Every row gives one point. The last column is the point's height on a tilted bowl or saddle (a function of degree 2), plus a little noise. Along how many of its main directions does it bend up, bend down or stay straight?
(in the rows, 128 means zero)

Points, 11 rows:
[[135 102  93]
 [133  71 108]
 [189 104 145]
 [138 194 128]
 [156 192 116]
 [104 115  83]
 [103 102  79]
 [129 127  87]
 [150 113  98]
 [145 119  95]
 [ 70 180 185]]
Directions: 1 up, 0 down, 1 straight

Points, 26 rows:
[[164  84 156 156 163]
 [ 84 140 147 165 149]
 [151 134 107 159 135]
 [ 95 190 119 136 157]
 [180 168 174 107 177]
 [174 106 133 160 151]
 [ 79 102 170 146 164]
 [121 117 170 184 159]
 [ 80 104 118 103 154]
 [136 144 101 127 134]
 [ 69 152 121  98 161]
 [188 122 136 120 158]
 [162 158 206  92 193]
 [142 174 144  85 158]
 [105 136 148 207 163]
 [106 153 160 101 147]
 [149 172 176 158 164]
 [ 53 188 136 145 188]
 [ 94 154 215 113 193]
 [126 125 132 114 131]
 [ 57 134 121 134 161]
 [146 103  79 141 150]
 [132 122 146  88 142]
 [126 182 157  68 174]
 [148 173 143  91 156]
 [117 119 126 206 154]]
Directions: 4 up, 0 down, 0 straight

Points:
[[ 82 146  70  96 149 110 101]
 [138 136  99 125 138 100 105]
 [167 173 175 125 133  94 115]
 [181 113  95 145 129 161 101]
 [112 118  98 193  83 172 116]
 [ 98 129 119 165  85 146 122]
 [143  65 160 143 140 165  66]
 [188 144 108 109 137  94 101]
 [151 136 138  98 156 137 120]
 [180 173  95 139 117 151 127]
 [214 122  96 103  48 132  39]
 [149  95 122 174  95 122 105]
 [135 112  52 169 165 153  41]
 [156 212 169 141 185 124 137]
 [ 99  97 121  80 156 109 141]
 [144  81  76 137  84 124  81]
 [157 144 124 173 168  92 120]
 [119 122 154 140 156 151 114]
 [108 103 132 161 157  53 113]
 [165 191 124 143 133 103 114]
 [ 76 164 117 140 135 127  97]
 [195 181  80  82 152 137  95]
 [120 136  72 130 105  79  86]
 [ 80 146  87 105 165 152  90]
 [130 138 111 108 122 168 119]
 [ 84  96 120  51 185 128 150]
 [146 178 104 203  57 179 159]
 [114 132  88  91  88 160 116]
 [137 102 121 162 172  96 103]
 [113 183 158 128 106 167 128]
 [152 185  87 170 112 105  89]
 [ 81 100 199 154 156 162  80]
 [132 136 102 205 101 127 121]
 [128 114 165 149 145  76 108]
 [178 137 110 132 157 118 116]
 [105 127 109  86  87  95 119]
 [100 103 132  89  85 178 126]
 [165 134 112 144  95 145 118]
 [156  98 128 125 125 128 103]
 [ 60 188 159 162 172  69  38]
 [ 10 178  93 129 129 125  65]
 [182 114 177 159 153 124 129]]
Directions: 1 up, 3 down, 2 straight

Points (70 x 9):
[[ 81 184 106  84  84 130 111 102 178]
 [ 42  64 174 100 194 141 148 130 105]
 [144  64 123 138 180  89 116 108 173]
 [ 51 141 182  51 125 229 146 115 220]
 [138 132 106 166 161 115 127 195 126]
 [138  63 111 146 145 130 118 156 160]
 [146 172 162 125 132 149  76 157 159]
 [131 117  74 159 161 128  69 123 147]
 [132  63 151 137 113  97 145 162 135]
 [ 77 162  89 148 135 132 133 115 162]
 [164  99 172 108 143 137 135 121 135]
 [222 103 126 169 144 121 133 178 190]
 [163 125 166 115 114 109 120 127 120]
 [100  62  89 152 174 138 201 144 154]
 [161 188 143 136 155 127 116 136 137]
 [153  95 117 125 145 149 117  99 139]
 [117 170  61  65 199  78  92 110 126]
 [122 121 117 146 136  84  69 187 151]
 [ 87  90 124 130 182 145 155 189 113]
 [134 135 102 111 158 123 207 153 148]
 [152 149 150 120 138 181 156 142 162]
 [184 177 134 112 106 117 108 157 139]
 [106 138 233 150 146 121 128  98  61]
 [118 135 144 157 178 117  64 127 124]
 [187  75  72 110 131 158 145 139 148]
 [199  95 144 157 150  85  83 183 208]
 [189 204 133 150 114 128 107 116 142]
 [168 114 109 173 130 199 116 107 124]
 [117 109 116 124 168  75 111 218  92]
 [117 139  75  92  97 138 132 164 123]
 [137 160 159 144  67 153 114 150 151]
 [135  97 109 112  59  98 177 176  73]
 [147 119 117 121 147 115 124  96 138]
 [110  98  96 116 108  92 100 178 106]
 [144 159 209 144 108 193 158  79  90]
 [106  60 127 137 154 156 147  69 167]
 [125  28 144 149 119 114 125 141 165]
 [155 106 183 150 161  91 128 147 136]
 [123  77 142 105 103 130 136 124 130]
 [170 151 205 114 111  95 182  98  79]
 [103 127 133  69 131  79  62 149 123]
 [137 117 142 144 153 112  96 121 138]
 [123  86 140 191  76  88  80 150 144]
 [199  89 127 113 138 124 146 120 145]
 [137 117 132 145 121 172 113 109 125]
 [137 145 141 125 120 181 135 155 163]
 [ 79 102 125 133  88 161 128 114 115]
 [ 97 113  76 159 122 120 144 124 140]
 [124 166  93  94 177 163 142 161 137]
 [122 120 124 104 135 184 130 123 142]
 [142 112 130 170  85  68 133 162 125]
 [113 126 160 137 108 183  83  89  80]
 [131 121  50  76  86 163 101 186  78]
 [ 81 130 125 153 178 100 133 133 109]
 [159 145 152 159 104  87 122  63 128]
 [ 82  65 152 158 158 152  83 108 102]
 [133 141  79 215 147 184  86 127 114]
 [178 107 147  84 163 138 104 125 114]
 [118 119  77 135 143 214 139 157 129]
 [130 142 154 150 149 154  86 181 162]
 [113 153 112 121 147 164  72 104 112]
 [144 181  21 180 156  87 127  90 216]
 [113  35 162 154 157 124 144 132 164]
 [142  71 112 129 149 166 106 102 148]
 [116 130 118 160 119 140 167 132 149]
 [101 131 157  96 119 121 205 137 167]
 [230 146 129 200 149 161  76  88 127]
 [ 90 190 190 103  58 177  72 187 230]
 [134 107 124 107  93  89 186 132 117]
 [136 136  82 177 131  91  93  74 202]]
Directions: 3 up, 4 down, 1 straight

Points, 67 rows:
[[119 112  99 110 144  93 106 102 130]
 [141 139 145 169 139 165  98 119 107]
 [117  82 156 114 137 169 126 114 101]
 [150 217 131 166 100 166 140 135  72]
 [160 213 188  99 153  95 153 103  91]
 [108 190 122 115 150 142 128 183 103]
 [122 139 149  86 136 127 198 154 106]
 [138 159 137 116 105 160 191 103  98]
 [ 81 177 123 184 153 114 184 137  82]
 [ 47 160 115 126 110  87 154 125  94]
 [177 186 145 138 172 113 108  90  91]
 [121  85 150  87  75  85 102 119 104]
 [139 110  80 166 218 132 122 178  91]
 [164 163 133 106 113  70 123 125 128]
 [112 110  54 193  97 188 141 159  83]
 [ 77 110  92 120 155  25 138 120 145]
 [138 119 194 175  74  94 192 107  81]
 [102  87 162 160  85 108 148 121 104]
 [ 94 177 204 195  95 123  77 174  51]
 [119  94 180 101 118 182 143 138  89]
 [118 118 120 122 187  58 105 117 134]
 [148  89 185 154 123 101 104 102 112]
 [137  93  93 139 123 161 148 144 110]
 [168 181 155 139 116 170 118 121  97]
 [129 102  90 183 157 109 112 100 127]
 [ 88 122 100 128 124  98 142  55 100]
 [ 84 112  91  84 143 200 111 128 100]
 [131 145 155 148 195 106 103 120 106]
 [127  84 191  70 101 183 106 139  67]
 [ 97 155 100 138 163 109 188 117 115]
 [104 126 163 238 102 143 151 102  77]
 [139  70 145  71 133 200 102 123  72]
 [133  85  88 145  88 200 107 159  92]
 [144 122  93 114 150 179 137 105 108]
 [116 144 147 143 115 153 156 131 107]
 [158 151 161  71  92 142  71 129  89]
 [165  79 115  86 119  94 130  91 107]
 [ 50 136 111 209 128 170  89  92  86]
 [138 232 102  54 100 158 214 107  81]
 [137 152 119 122 101 107 191 146 110]
 [139 175  87 153 115  84 187 108  97]
 [ 37 175 159 114 122 127 139 151  66]
 [116  83 121 109  56 127  84 189  99]
 [110 150 156 157  95 101 125 156 109]
 [153 150 100 110 157 127  96 117 115]
 [167 144  78 199 132 109  88 112 100]
 [ 89 153  72  91 126 117  85 120 113]
 [145 110 129  87  66 128 176 112  94]
 [ 51 134 134 158 104 151 163 197  70]
 [117 156 107 206 112 106 112 126 104]
 [101 135 131  93  93 110 121 122 109]
 [113 147 147 114 105  68 116  75  97]
 [126 124 186 122 153 187 106  96  86]
 [168 116 110  74  94 110 122 206 105]
 [135 148 124  86 151 161 196  60  93]
 [103 147 141 109  94 125  86  73  76]
 [137  34 147 112 117 146 152 118  89]
 [108  99 179  70 101 100 160  87  73]
 [ 79 182 113 156 102 115 146 114  86]
 [162 149  86 159 174 136 176 183  76]
 [128 140  96 118  99  67 100 147 135]
 [175 113 146 165 125  95 148 128 120]
 [ 78 127  90 150 142 132  91  90 117]
 [126 121  91 104 126  99  52 125 117]
 [ 81 156 192 151  96 114 111 114  67]
 [132 134 156 136 108  88  66 118 113]
 [113 115 173 126 121 108 121 147 114]]
Directions: 0 up, 5 down, 3 straight
